Every row gives one point. Each table stands for the endless flat space through its points: a line for two points, a plane for three, and so on. The two share one point or none. Which?
In the rows, 128 means zero.

First (2 x 4):
[[ 94 137 119 180]
 [102 125 135 166]]
Second, 2 rows:
[[126 109 152 166]
 [102 121 128 151]]
They share: no point

First, 2 rows:
[[117 131 124 122 123 152]
 [117 126 134  87 128 132]]
Second:
[[107 120 138 111 122 134]
 [127 136 122  91 130 146]]
They share: [117 128 130 101 126 140]

First, 2 rows:
[[104  90 155 126 132 143 109 123]
 [ 92 105 143 111 147 137 118  96]]
Second (2 x 8):
[[106  90 175 107 136 158 100 104]
 [101  92 166 108 140 150 106 102]]
They share: no point

First (2 x 9):
[[130 163 161 122 153 133 150 119 107]
 [162 131 161 154 149 125 154 139  87]]
Second, 2 rows:
[[149 164 166 122 172 128 165 142 114]
 [145 160 160 130 160 126 153 134 104]]
They share: no point

First (3 x 12):
[[124 134 142 155  89 113 135 133 155 138 143 146]
 [ 85 138  99 103 128 137  99  83 132 134  89 117]
 [118 135 135 147  95 116 130 126 151 138 135 141]]
Second:
[[136 115 128 152  85 104 101  82 169 150 103 136]
 [113 131 124 141 104 120 104  92 150 134 113 132]
 [111 125 118 117 100 124 126 112 154 150 103 136]]
They share: [103 135 120 127 110 128 114 104 144 134 113 132]

First, 2 rows:
[[114 148 157 116 152 138 143  99 147 148 149 136 117 157]
 [110 141 150 124 150 135 148  99 151 140 148 132 112 150]]
Second, 3 rows:
[[128 144 129 144 158 134 140  86 152 140 140 135 104 130]
 [ 94 116 155 108 166 144 150  96 176 144 156 119 134 140]
 [124 138 133 136 164 138 139  85 159 144 143 132 113 129]]
They share: [106 134 143 132 148 132 153  99 155 132 147 128 107 143]

First:
[[118 122 165  95 110 122 117 133 110  87 105 157 164 104 135 101 105 156]
 [100 126 177  89  98 110 113 145 116  71  97 169 174  98 139 101 113 170]]
Second (3 x 18):
[[135 132 160 101 121 138 126 125 115 120 115 161 163 102 150 111 100 138]
 [109 122 167  92  95 125 110 108 108  83 110 141 149 110 117  86 105 161]
 [115 134 155  92 101 137 122 105 111 131 107 147 164 104 162  98  99 137]]
They share: no point

First (2 x 20):
[[113 169 112 135 124  88 119  78 130 107 167 101 119 158 118 155 112  87
  157 141]
 [101 145 118 159 172 136 131 120  88 125 149 155  83 110 142 137 142 123
  151 111]]
Second, 2 rows:
[[ 93 161 117 143 136  94 133 109 119 116 146 116  99 144 128 130 129  97
  154 136]
 [100 159 116 145 142 103 129 104 114 116 152 122 100 139 129 138 128 101
  154 131]]
They share: [107 157 115 147 148 112 125  99 109 116 158 128 101 134 130 146 127 105
 154 126]

First:
[[112  96 102 123 126  78 168 140  84  96 126  79 117 138 110  76  98 178
  128 134 144 147 123 136]
 [130 114 106 121 138  90 152 128  96 104 136  91 103 130 100  90  96 162
  112 146 136 153 133 146]]
Second, 2 rows:
[[152 141  95 105 142  86 137 118  99 116 123 116 108 117  92  86 109 136
   85 159 151 157 153 165]
 [128 117 115 137 146 114 161 122 111 112 155  84  72 125  92  94  85 168
  117 143 123 161 129 141]]
They share: no point

First (2 x 24):
[[153 110 128 137 162 149 143 123  92 147 154 106  95 150 124 107 147 106
  102 148  99 127 113 113]
 [137 138 156 133 130 177 139 107 128 175 158  82 127 150 116  87 183 122
   94 176  87  99 109 141]]
Second:
[[148 114 152 135 163 162 167 142 109 145 169  95 109 143 105  95 140 106
  101 135  89 138  99 116]
 [150 112 146 135 162 160 160 134 106 143 161  96 105 143 112  92 148 102
  103 141  95 129 107 116]
 [156 127 137 129 156 163 139 128  82 167 176 111 114 158 127 116 160 123
   79 150  80 126  86 137]]
They share: no point

First, 5 rows:
[[194  82 149 185 140 168 138  94 166  95 135  90  80 157 124 169  87  98
   75 141 123 192 190 137]
 [148 102 158 138 136 122 135 130 139  89 163 155 116 144 123 134 133 117
  125 145  87 154 129 160]
 [134 113 164 124 129 109 142 140 127  88 165 169 127 140 125 127 144 128
  142 151  72 139 108 161]
 [146 125 177 134 116 108 179 131 130  76 141 146 118 133 118 122 127 153
  149 179  44 133  93 129]
 [142 107 157 126 132 136 137 141 132 108 151 150 132 151 142 164 119 111
  115 129 106 151 143 163]]
Second:
[[144 148 145 141 145 158 123 138 155  75 107 151 115 129 134 139 118 101
  112 166  79 180 114 156]
 [143 131 150 169  51 139 137  75  95 126 135  80  77 126 152 155  62 158
  119 150  88 158 152 174]
 [170 114 159 185 101 140 175 122 119  87 145 119  93 125 148 163  94 119
  132 164 131 150 138 160]
 [127 125 116 149 153 115 123 139 183 106 115 158 147 138 158 139 118  94
  113 112  90 138 110 122]
 [137  99 150 121 137 129 111 107 151 122 141 126 125 174 128 151 130 120
   93 118  62 156 154 130]]
They share: [158 106 160 151 124 140 145 118 134  98 144 125 107 151 133 158 117 117
 112 148  97 158 147 147]

First:
[[ 94 142  99 136 114 138 140  98 109 108 111 140  96 121 122 136 125 106
  145 158 126  97 157 119]
 [130 157 126 117 117 161 177 128  99 114 107 163 110 102 117 137 129 146
  122 111 153  94 154 164]
 [133 156 123 124 124 167 174 127  92 109 106 155 108 102 122 133 134 149
  128 118 157  92 156 159]
 [124 155 120 120 119 153 173 120 101 119 106 157 104 109 114 137 129 142
  124 118 146  96 161 160]]
Second, 5 rows:
[[108 152  78 123 127 135 169 108 109 122 102 154 154  83 107 112  99  96
  165 136 131  78 102 113]
 [104 161 102 129 104 146 153 109 103 109  97 161 119 114 109 131 117 106
  132 134 140  86 147 145]
 [133 150 143 120 111 167 153 103  97 132 114 146  79 116 136 153 124 144
  142 147 167 121 159 128]
 [122  98 100 111 116 144 177 135 163 107 138 176 107  83 107 116 159 154
  145 135 120 122 131 104]
 [106 168 110 131 100 151 148 105  95 111  93 159 111 122 112 137 116 107
  128 136 148  88 156 151]]
They share: [108 149 114 123 109 147 157 114 109 110 111 157 106 110 119 139 123 120
 132 133 137  96 150 140]
